Each row is a point. The points of each table are mixes of a few directions, plus a little noise. How many directions does each table use, and how many do they share? Where both have some left over, give the other angles between the two spaces (their principal angles), to ten degrees, smallest first.
In the rows, 128 means zero.

First (4 x 2):
[[124 126]
 [ 79 104]
 [105 117]
 [204 165]]
Second (5 x 2):
[[108 118]
 [125 127]
 [ 82 106]
 [217 172]
 [108 118]]
Directions: first 1, second 1, shared 1

First (6 x 4):
[[118 221 118 146]
 [117  69 156 147]
 [146  31 122  94]
 [140 137 181 122]
 [120 168  77 132]
 [128 142 115 126]]
Second (8 x 4):
[[140  90 153 114]
 [145  73 165 107]
 [110 187  88 150]
 [132 114 138 123]
 [156  37 189  94]
 [111 184  91 149]
 [127 133 125 130]
 [104 207  75 157]]
Directions: first 3, second 1, shared 1

First (8 x 8):
[[114 134 138 101 134 126 161 138]
 [125  95 163  83 202  99 111 148]
 [115 157  73 174 127 134   7 128]
 [123 195 142 179  95 126 109 136]
 [158 102 152 113 155 136 177 123]
 [144  94 137 140  99 116 134 110]
 [ 85 155 148 110 124  97 112 153]
 [161  92  71 125  87 190 213  88]]
Second (7 x 8):
[[140 104 138  92 233 126  90 146]
 [ 64 128 140  52 121 100 173 154]
 [194 159 132 185 184 172 110 121]
 [176 108 155 177 105 124 132 105]
 [125 147 109 133 136 144 118 131]
 [113 134 101 138  89 131 117 121]
 [ 84 116 121 118  29 100 156 118]]
Directions: first 5, second 4, shared 4

First (11 x 12):
[[116 120 174  74 110 106 109 108 138 202 137 194]
 [135 133 101 159 139 141 139 140 122  85 123  89]
 [116 120 176  73 109 105 108 108 138 204 138 196]
 [136 134  95 166 141 144 142 142 121  76 121  81]
 [131 130 117 140 132 133 132 133 126 111 126 113]
 [120 123 160  91 115 113 115 114 135 178 135 174]
 [147 141  52 216 158 164 159 161 112   7 113  19]
 [113 117 190  56 103  99 103 101 141 227 141 217]
 [143 138  70 195 151 155 152 153 116  36 116  45]
 [124 125 143 110 122 121 122 121 131 153 131 150]
 [128 128 129 127 127 127 128 127 128 130 128 130]]
Second (11 x 12):
[[124 144 200  86 122 165 147 161 175 227 121 159]
 [114 135 208 117 133 134 181 151 164 155 125  92]
 [134 145  59 114 117 208  94 192 100 124 136 114]
 [118 114  16 146 107 154 134 119  61  83 166  86]
 [ 98 127 233  63 107 120 140 151 154 214 142 155]
 [123 116 133 182 122  78 135 117 128 132 130 142]
 [141 118 124 132 154  83 125  63 126  58 113 118]
 [128 114 124 139 137  68  96  95 107  60 124 129]
 [144 125  94 131 137 133 144  79 132 130 124 139]
 [136 146 146 105 130 170 117 166 150 166 116 143]
 [148 124  72 193 142  95  97 113 111  59 112 130]]
Directions: first 1, second 6, shared 1

First (10 x 18):
[[152 143 152 139 143 128 116 125 135 131 146 125 129 138 135 122 133 138]
 [190 166 127 147 124  87 147 131 153 140 144 138 137 150 124 100  62 122]
 [  7  54 112  88 123 196 106 124  81 106  88 114 113  84 129 179 233 131]
 [177 158 147 146 139 108 127 127 146 136 150 130 133 146 132 110 101 133]
 [ 91 105 109 114 117 139 132 129 115 122 109 128 125 114 123 141 142 122]
 [153 143 149 139 141 126 118 126 136 131 145 126 129 138 134 121 129 136]
 [ 31  68 114  96 124 182 111 125  90 111  96 117 116  93 128 169 212 130]
 [133 131 122 129 123 120 135 129 131 129 126 131 129 130 125 124 114 124]
 [183 162 164 151 150 116 115 125 146 136 160 126 132 149 138 110 117 141]
 [162 149  84 132  96  76 173 137 146 137 116 146 138 139 110 104  36 103]]
Second (8 x 18):
[[151 142 220 149 190 175  62 114 127 127 178 105 121 139 159 136 221 172]
 [133 131 147 133 141 138 114 124 128 128 138 123 127 130 134 130 148 137]
 [133 131 148 133 142 138 113 125 128 128 138 123 127 130 135 130 149 138]
 [137 134 166 137 154 148 100 122 128 128 148 118 125 132 141 131 167 146]
 [121 124 103 123 111 115 146 132 128 128 115 134 129 125 119 126 103 116]
 [133 131 150 133 142 139 113 125 128 127 140 123 126 131 136 130 150 138]
 [113 118  66 114  86  97 172 138 128 129  94 143 133 121 107 123  65  98]
 [102 112  23 104  57  75 204 145 128 129  72 155 135 115  92 119  21  78]]
Directions: first 2, second 1, shared 1

First (9 x 32):
[[123 117 133 126 126 131 133 128 125 125 145  97 130 138 149 144 135 134
  126 115 132 131 121 123 126 129 125 129 114 131 134 107]
 [114  94 145 126 112 136 135 134 120 110 200   7 135 166 216 194 157 145
  121  81 154 143 104 110 125 131 116 134  77 140 150  48]
 [171 179 128 174  67 119  40 165 160  72 192 109 132 137 169 168 136  95
  119 151 186 158 141 114 149 116 129 153 153 125 134 139]
 [ 90  93 119  81 201 132 217  85  99 197  20 215 120  97  36  49 104 154
  142 129  52  88 127 153 107 139 133  98 130 125 109 161]
 [108  98 134 110 145 134 162 116 114 142 129  94 129 138 143 136 135 146
  129 104 116 122 115 127 119 134 123 121 101 133 134  97]
 [ 93  81 133  94 167 136 193 103 103 163 104 106 128 133 125 119 131 157
  132  98  94 111 112 133 112 138 124 112  95 134 131  97]
 [172 182 125 172  72 119  43 162 159  78 177 129 130 131 152 155 131  94
  121 158 179 154 144 118 149 116 131 151 160 123 130 151]
 [179 204 113 172  87 113  43 156 164  93 122 217 125 102  87 105 110  83
  126 190 157 142 161 132 150 114 140 145 196 115 113 208]
 [102 103 123  97 175 131 186 100 109 171  63 177 124 110  74  81 114 146
  137 126  80 103 126 143 114 135 131 109 126 127 117 145]]
Second (8 x 32):
[[192 213 121 191  60 108  15 169 167  66 174 160 128 130 134 152 118  69
  114 177 199 171 152 123 158 116 137 151 186 116 128 182]
 [148 154 120 149  91 134  75 157 159  99 151 145 131 105 140 121 142 130
  138 157 131 113 149 118 136 107 125 156 147 131 117 146]
 [106  99 144 108 173 113 193  89  81 161 113  82 123 179 123 160 105 111
  106  81 149 172  93 143 122 164 133  84 101 121 153  95]
 [136 132 143 141 121 112 124 122 110 115 168  64 127 179 163 187 120  96
  103  99 185 183 106 128 136 149 131 111 114 122 153  97]
 [ 73  45 132  79 150 167 195 123 124 154 135  64 137 102 176 112 175 216
  158  90  50  52 120 110 100 111 106 146  61 154 119  56]
 [117 111 118 118 112 155 119 149 156 122 132 139 135  80 144  94 161 178
  157 145  75  64 149 113 119  98 115 163 120 143 106 123]
 [102 103 128  97 186 121 198  89  94 178  59 168 120 131  68  94 101 128
  125 114  98 128 115 150 116 149 134  93 126 122 127 142]
 [150 166 119 142 129 113 106 127 133 128  94 199 123 118  76 103 102  97
  123 159 138 142 141 140 137 131 140 120 170 116 120 184]]
Directions: first 2, second 3, shared 2

First (8 x 32):
[[ 95 120  62 159 112 106 122 119 130 118 144 144 135 123 113 129 145 137
  113  96  84 169  82 129 147 133 186 120 128 113  97 129]
 [106 111  69 144 100 125 123 106 128  97 119 117 123  88  92 136 144 140
  147 166  86 132  89  87 162 165 118 141 180 152 132 105]
 [122 132 123 137 133 118 127 134 130 138 141 142 134 146 139 124 129 126
  111  92 126 148 124 149 121 112 164 117 101 108 110 140]
 [136 128 142 120 129 135 130 128 128 126 120 120 124 123 127 129 125 128
  137 147 137 114 138 121 127 132 105 133 137 138 139 124]
 [126 114 111 123 108 141 126 110 126 101 107 104 118  87  99 136 133 136
  161 194 113 104 117  82 152 165  75 147 186 166 154 102]
 [174 162 249  95 184 134 138 171 129 191 145 149 138 208 200 111  96 103
   90  53 214 117 207 209  59  55 146 103  24  80 122 173]
 [ 93 111  49 157  98 113 121 107 129  99 131 129 128  96  94 134 149 142
  133 137  73 155  73  99 164 157 153 133 165 137 113 112]
 [172 144 221  90 158 151 137 148 126 153 117 118 124 153 160 123 104 113
  133 140 191  86 192 148  92 104  77 128 102 130 156 138]]
Second (10 x 32):
[[127 128 128 129 130 128 128 129 130 128 127 128 128 130 128 127 127 128
  129 129 127 128 128 127 128 127 130 127 128 128 127 128]
 [127 128 128 128 129 128 128 129 129 128 127 128 128 129 128 128 127 128
  129 128 127 128 128 127 128 127 129 127 128 128 127 128]
 [127 128 128 128 129 128 128 129 129 128 127 128 128 129 128 128 128 128
  129 129 127 128 128 127 128 127 129 127 128 128 127 128]
 [ 96 136 141 150 181 124 133 176 199 126  93 121 121 190 139 109 101 113
  168 155  87 124 133  87 130  89 176  86 124 132  98 136]
 [156 121 117 109  83 131 124  86  67 130 158 134 134  75 118 144 151 140
   94 105 163 131 124 163 127 161  87 164 131 125 154 121]
 [ 80 140 146 160 206 122 135 199 232 125  77 118 118 219 144 101  88 107
  186 168  68 122 135  69 130  71 198  66 122 134  84 140]
 [174 116 110  97  52 134 121  59  26 131 178 138 138  39 112 155 167 149
   72  89 187 134 121 186 126 183  60 188 134 122 171 116]
 [163 119 114 104  70 133 123  75  50 130 166 135 135  60 116 148 158 144
   85  98 173 132 123 172 126 170  76 174 132 124 161 119]
 [ 82 140 146 159 205 122 134 197 230 125  78 118 118 217 144 101  89 107
  185 167  69 122 135  70 131  73 197  67 122 134  85 140]
 [148 123 121 115  96 130 125  99  86 129 149 132 132  91 121 139 144 137
  104 112 153 130 125 152 127 151 100 153 130 126 146 123]]
Directions: first 2, second 1, shared 0; angles 80

First (8 x 32):
[[154 125 143 102 130 141 128 165 123  90  75  94 198 136 138 224 141 119
  173 161  87 164 144 122 128 125  86 113 136 167 149 200]
 [105 133  97 140 133 132 141  99 148 149 108 112  73 139 142 117 112 145
  117  77 131 129 111  94 139 116 136 149 118 111 120  93]
 [165 118 184 111 117 118 103 175  91  98 181 167 217 104  98 124 156  98
  137 218 132 116 156 196 107 153 124  91 146 152 138 177]
 [142 128 123 107 134 145 137 149 136 100  54  78 168 145 149 228 131 129
  171 129  84 170 134  97 136 116  86 126 130 159 146 184]
 [ 94 133 105 159 127 115 131  81 138 174 181 161  40 122 121  22 110 142
   77  81 173  89 107 127 130 128 175 149 117  82 103  42]
 [104 135  89 137 136 137 147  99 154 145  83  95  72 147 151 143 109 149
  127  66 120 141 110  78 143 110 126 153 116 115 123 101]
 [157 117 194 128 111 103  93 161  81 119 249 212 191  87  78  38 155  94
  102 225 170  80 154 228  99 164 159  90 146 128 124 134]
 [102 135  90 140 135 134 145  95 153 150  95 103  65 144 148 127 109 149
  120  66 127 135 108  83 142 112 132 153 116 110 120  92]]
Second (8 x 32):
[[113 117 145 103 131 139 101 129 132 124  61 112 146 120 166 192 133 160
  153 148 129 162 126 139 129 132  78 105 132 160 127 196]
 [126 118  69 194 121 155 146 109  92 164 113 241 102 102 129  24 137  96
   97  85 166 110 138 138 167 114 166 159 115 130  53  63]
 [134 123 202  53 124 109  90 112 173 106 175  36 166 130 108 214  91 162
  144 157  86 155 117 134  67 134 104 114 148 128 156 233]
 [111 123  59 148 148 139 103 159 132 121  78 155 107 119 106 115 161 179
  153 140 148 135 143 161 130 187 139  85 128 141 139  80]
 [133 129  80 192 122 144 164 119  92 156 132 217 100 119 130  29 138  80
   95  88 158  99 135 121 169 106 168 163 113 118  78  47]
 [126 139 160  98 133 114 132 146 135 109 110  67 139 150 152 192 134 134
  147 153 113 136 121 111 127 125  92 112 130 132 178 156]
 [151 159 141 154 120 100 200 138 108 126 201 110 110 167 125  79 129  49
   94 109 119  75 122  75 154  86 161 170 116  83 167  44]
 [129 117 167  81 126 124  88 110 161 118 153  85 154 116 108 177 101 162
  139 144 105 153 123 146  82 141 116 115 144 134 127 206]]
Directions: first 2, second 4, shared 0; angles 30, 70

First (10 x 32):
[[127 113 128  88 132 136 139 109 154 134 153 110 102 149 101 147 151 130
  179 109 113 156 170  91 121 142 144 119 115 115 142 132]
 [145 184 111 214 154 158 125 128 131 120 113 116 178  92 158  97 100 120
   67 147 221 140 136 211 180 108  33 187 140 119 135  99]
 [ 90 140  98  53 130 157 113 130 144  97 137 151 133 133 120 120 133 110
  144 112  71 153 107  84  53 210 143 171 116  98 159  86]
 [139 141  99 170 137 124 124 111 133 168 121 132 121 100 100 125 169 146
   54 137 108 128 115 154 152 145 164 155 145 129 151 150]
 [ 94  59 144  76 116 115 161 117 112  99 151 116 100 166 124 126 115 152
  172 115  70 158 144  46 109 115 116 106 118 135 139 123]
 [138 148 123 164 144 145 135 120 137 125 130 111 144 119 136 118 119 128
  116 132 177 145 152 159 160 113  76 152 130 121 135 116]
 [126 113 121  96 129 117  87 121 153 153 120 137 131 131  87 146 172 100
  115 122  52 126 105 102  86 183 249 126 117 124 156 140]
 [141  77 206 127  97  73 100 170  90 111  96 133 153 158 167 144  78  93
  174 141 132  60  91 121 115  55 181  29 116 175  65 150]
 [146 171 106 143 129 138 137 126 135 155 133 138 105 106 122 136 151 145
  117 127 159 115 133 163 148 136 117 136 142 120 116 145]
 [132 133 144 149 112 117 159 147  92 116 126 136 113 127 165 121  93 156
  141 136 176 100 124 147 156  73  58 100 142 145  83 137]]
Second (8 x 32):
[[133 185 117  72 144 179 107 130 181 108 145 124 143 135 128 144 126  82
  208 105 176 152 168 136  90 182 107 153 104  84 133  88]
 [115 143 110  71 109 136 165 133 119 128 154 151  67 133 127 140 139 167
  177 112 120 119 133 101 109 145 100 114 137 117 104 139]
 [155 111 148 146 113  93 135 129 117 169 126 126  94 131 115 153 151 147
  134 132 129  91 131 136 158  87 177  70 137 152  96 182]
 [136  88 157 201 120  89 138 134  84 132 106 119 143 123 150 111 101 148
   71 153 137 104 105 148 177  53 113 102 143 168 111 151]
 [ 82  57 151  86 112 104 118 143  93  79 116 140 151 156 145 108  90 117
  127 132  41 131  80  57  72 131 154 116 116 147 141 103]
 [158  92 148 212 158 118 128  90 150 153 127  66 158 132 104 125 139 122
   91 137 160 169 186 149 205  73 127 133 121 140 163 142]
 [119 114 139 125 129 125 112 135 125 110 118 127 154 135 138 121 110 107
  125 132 116 130 114 120 112 130 137 130 120 131 135 112]
 [126 233  53 112 140 181 120 130 155 146 133 170 114  80 117 123 166 134
   92 121 145 128 107 176 101 222 109 206 145  83 142 108]]
Directions: first 6, second 6, shared 6

First (10 x 32):
[[122 156 134 134 141 170 121 138 156 146  87 118 123  98 146 147 186  71
  184 167 140  69 116  98 127 116 124 140 112 115 128 108]
 [156 111 156 134 146  65  86  80  80 182  88 161  64 126 188 130 149  57
  166 243 108 103 113 143 207 139 130 100 216 103 132 184]
 [154  77 101  92 156 127 113 120  56 123 156 126  99 173 121 135  76 180
   86  91  96 156 171 141 111 131 188 146 159  76 106 175]
 [120 164 146 154 120 140 152 142 206 119 104 128 171  80 122 120 161 111
  148 120 160 111  99  91 126 113  96 141  77 183 118  72]
 [168  86 106  91 182 118 134 106 148 119 102 170  94 122 145 148 101 136
  112  98 109 123 160  95 140 115 185 147 154 145  84 161]
 [131 107  95  91 152 109 144  97 184 112  93 195  69 120 155 161 122  89
  136 127 109 110 152 125 156 130 140  88 172 183 137 174]
 [ 90 118 130 128  93 145 135 157 103 113 180 102 159 172  93 117  84 185
   82  77 126 168 141 171  97 148 128 115 116  97 157 120]
 [136  81 167 136 130 107 117 140  74 142 166 110 165 167 112  98  57 206
   59  88 120 182 139 148 133 142 173 154 143  72 104 128]
 [ 25 222 149 183  25 191 148 190 170 115 164  61 203 123  84 113 190 104
  165 137 176 116  77 172  79 147  15  85  43 137 221  42]
 [177 156  96 138 136 108 129 110 102 108 140 110 133  99 114 112 156 140
  142 133 137 141 112  96 105  99 100 163  88 168  92 115]]
Second (9 x 32):
[[117 208 147  73 184  69 175  85 207 131  20 175 191  29 139  59 102 197
   83 160 183 165 143  87 102 118  48 132 181 190  86 135]
 [126 138 141 126 144 100 140 117 116 115 112 122 134 112 135 119 139 136
  120 148 142 137 127 126 123 132 109 142 122 135 115 141]
 [132 147 139 121 147 106 138 115 133 128 100 132 144 100 134 109 130 143
  120 146 144 136 127 114 123 125 109 140 135 139 109 131]
 [126 120 112 125 111 159 118 140 150 141 143 140 123 144 119 136 111 123
  133 103 114 120 132 130 132 124 144 108 139 125 144 114]
 [ 89  95 127 139 108 108 147 136  75  70 173 100  90 177 126 167 150 108
  121 123 119 137 135 185 121 163 126 116  87 124 167 172]
 [186  77 102 173  84 228  50 170 114 198 198 114 101 185 114 160 123  75
  186  88  74  74 105 106 166  96 223 129 122  64 135  63]
 [ 67 129 132 109 128  76 179 117 113  56 129 124 114 139 129 142 136 142
   93 131 143 160 148 182 103 168  82 107 110 159 160 187]
 [200  78 155 204 128 141  66 144   7 156 183  54  98 162 142 154 193  67
  189 170 104  88  84 108 163 111 195 204  65  52  89 106]
 [110 160  98  83 119 165 138 129 237 157  95 190 156 105 113 105  67 162
  107  83 129 135 150 112 119 115 115  75 190 164 145 102]]
Directions: first 6, second 3, shared 1; angles 50, 60

First (8 x 32):
[[109 141 121 231 168 155 133 114 230 225 150 202 184 152 162  35  76 171
   92 196  61 157 190 158 103 120 156 178 132 236 117 104]
 [121 133 124 171 145 138 130 121 172 168 138 160 151 138 142  89 106 146
  114 157 101 140 155 142 117 125 141 149 130 174 123 118]
 [130 127 127 124 127 128 127 128 124 124 127 124 126 127 127 132 131 127
  128 127 131 126 127 127 128 128 127 126 128 125 129 128]
 [135 122 131  86 111 116 126 134  86  88 119  98 104 117 114 167 149 111
  143  99 155 116 102 115 137 132 116 106 129  83 133 138]
 [131 126 129 108 120 125 127 131 108 110 124 113 118 123 122 146 138 120
  135 114 140 121 117 121 133 131 123 117 128 107 130 132]
 [122 132 126 166 143 137 130 122 166 162 135 155 147 137 140  94 110 143
  115 152 103 138 150 138 119 125 138 145 129 168 125 118]
 [147 115 135  14  83 101 122 144  14  20 105  46  66 101  91 232 184  83
  167  50 203  95  57  94 155 137  96  73 125   7 141 155]
 [128 127 129 126 127 127 128 128 125 125 128 126 126 128 127 131 130 127
  129 126 130 128 127 126 129 127 128 127 127 124 127 130]]
Second (8 x 32):
[[138  82 183  74 118 101  59 160 204 184 192 149 121 141 108  81 105 194
  108 190 112 111 128 137 128 112 128 188 127 156 141 114]
 [ 94 149  77 119 118 110 153 123 101 125 117  64 147 102 128 106 106 118
  136  72  77 146 148 116 115 136 186 108 111 150 129 143]
 [147 110 148 147 143 145 121 108  92  96  81 156 125 125  99 127 161 137
  159 118 200 125 109 139 152  96 101 104 139  80 124 112]
 [ 79 156 105 146 107 135 138  86  80 120  56 125 103  91 138 165 149 114
  169  71 136 117  67 111 114 107 183 100 135  89 152 141]
 [120  93 165 116 127 117  82 101 143 150 105 155 112 109  87  78 131 198
  153 145 166 116  84 141 139  66 151 150 144 114 134  96]
 [ 92 185  74 151 152 154 197 131 117 135 151 123 141 169 205 175 121  88
  139  80  87 119 199 109 102 178 135  84 117 115 139 138]
 [178 130 140 156 142 138 147 138 169 122 171 149 131 152 137 134 117 106
   67 206 126 146 139 147 135 152  63 163 140 178  87 117]
 [175 120 132 116 117 125 128 176 117  91 151 102 145 135 122 159 135  69
   92 142 120 144 150 125 138 177  76 127 111 142 117 165]]
Directions: first 1, second 6, shared 0; angles 30
